Each wall is flat, endless, passes through zero and stands at right angles to its row. A trip goes straight from one point to another. Which walls does it cross, in order?

Walls:
(1): [-16  -1]
(2): [-35  10]
(3): [38 11]
Trips:
[-26  45] to [ 2 40] => 3, 1
[-49  34] to [ 30 -53] => 2, 1, 3
[29 23] to [-24  -3] => 2, 1, 3
[54  1] to [ 30 -34] => none
[ 23 -69] to [-30  12] => 3, 1, 2
[-28  -5] to [34 35] => 3, 1, 2
[-33  -2] to [50 37] => 3, 1, 2

Walls:
(1): [ 13  53  25 -43 -14  34  11  11  41  34 -28]
(2): [-95 -25 -35  13 -43   2  31  -7   3   7  12]
(3): [-24  51 -19  37 -15 -33  -5  -6 -32 -14 -34]
(4): [-16 -40  23 -18  17  -2 -27  -2  -7 -18 -55]
(5): [  7  20  10 -47 -15  29 -43  25 -19 -56   3]
Trips:
[ 61  -8 -40 -22 -21  41  -6 -18   3  -8 -11] to [ -9  42 -43 -36  -5 -13  28   5 -52  25   8] => 3, 2
[ 70 -26 -34  19   4 -36 -16   9   4  -1 -68] to [ 16  36  28 -22   1  22 -15 -49  28   8   9] => 1, 3, 5, 4
[ 13 -10  -6 -10  -4 -18   4  -8 -55  54  48] to [-15 -10  13 -17  59 -21 -35 -43   0   0 -11] => 2, 4
[ 46  42  17 -17  30 -28 -15 -13 -38 -51   5] to [ 19  -8  41  -8  79  14 -29 -14   1 -94  19] => 3

Walls:
(1): [-37 -47  24  -9   7 -45   8   6  21 -44  24 -51  17  31 -81  30 -34  46
  10 -34 -20  -9  19 -56 -45  32 -11  48  29 -22  69 -26]
(2): [ 33  21 -75 -10  19 -17   4 -20  37  12 -94  27  39 -23  77 -13  65 -49
   1 -38   4 -31  -5 -14  22 -14  20 -20  19 -31 -38 -42]
(3): [ -7  10   1  -1 -45 -55  20 -11  -5  28  24   5  33 -46  -5 -44  15  53
  -1   7 -26  39 -49   3   0  -2 -31 -10 -32 -18   4 -25]
Trips:
[ 20  17 -32 -11  -3  10  18   1  88 -51  58  38 -12 -14  65 -42  -6 -11
   3  10   4   3 -39 -32 -25 -14 -15  17  43 -63  12  -1] to [-34 -12 -17  24  18   5   6 -37 -15  -5  25 -28  38  22  54  41  26  20
 -37  -9 -16  18   9  15  18 -11   2  38 -23  53 -11 -40] => none
[-16  -1   4  52 -11  17  14  17 -30  35 -63 -31 -32   1 -19  20   8  50
 -41 -37 -19 -32 -37  -2 -40  -2 -19   3  -6 -17  17 -65] to [-49  -5  -1   7 -53 -49 -62   9  -6  23 -14 -19  44   4  23  -8   6  35
   0 -56 -18  10  36  40  31 -25  -7  31 -12 -69  13   3] => none
[ 79 -39  14   8  46  54  19  18  24 -12  38  59  -6  43  34  23 -20 -14
  29 -18  95  48 -17  -5  11  15  -1  26  -1  -1  17  19] to [ 18 -21  53  32 -15 -19  43 -20 -14  31  30  43  36  -6  34  41 -21 -22
  70  -2 -45  60   0  -6 -36 -18  19 -15  -2  13  -8  -1] => 3
[-31   8   0 -10 -51 -54 -19 -18  22 -19  25   4  27  18   0  -2 -22  -2
 -24   4  12  -1  11  21 -18   4 -30  14   5 -47   0  -6] to [ 16  26 -27  -4 -13  -4 -52  29  -6  37  -5  -6  11   7 -32 -32  -8  77
 -37 -25  27   8  32  34  26   2 -10  44  28 -35 -22  -6] => none
[-71 -21 -22 -60 -16   6 -53 -31  26 -28  16  -5 -19   3  26 -45   1 -73
   1   7  31 -19   3  24  24  35  23  15 -35 -37 -38  -1] to [ -6 -54  -6   8 -24 -25  11 -27   3 -68  35 -40  21  -1  27  -1  33 -13
  21  39  19  -4 -13   2  -4 -16  26  -4  43 -39 -25 -32] => 1, 3
[ -6  41  33 -40  -9 -34   9 -36  16  -7 -38 -28  -6 -32  22 -13  53  66
 -12   4 -16 -61  17   9  -3  32  22  28   4 -33 -59 -52] to [-10 -47  -9  -1   6  43  -9   3  35  24 -11 -15  20  -7 -83 -16 -15 -44
 -46 -21   7 -43   7  -6 -53  18  53   3  -1 -15 -26  18] => 3, 2
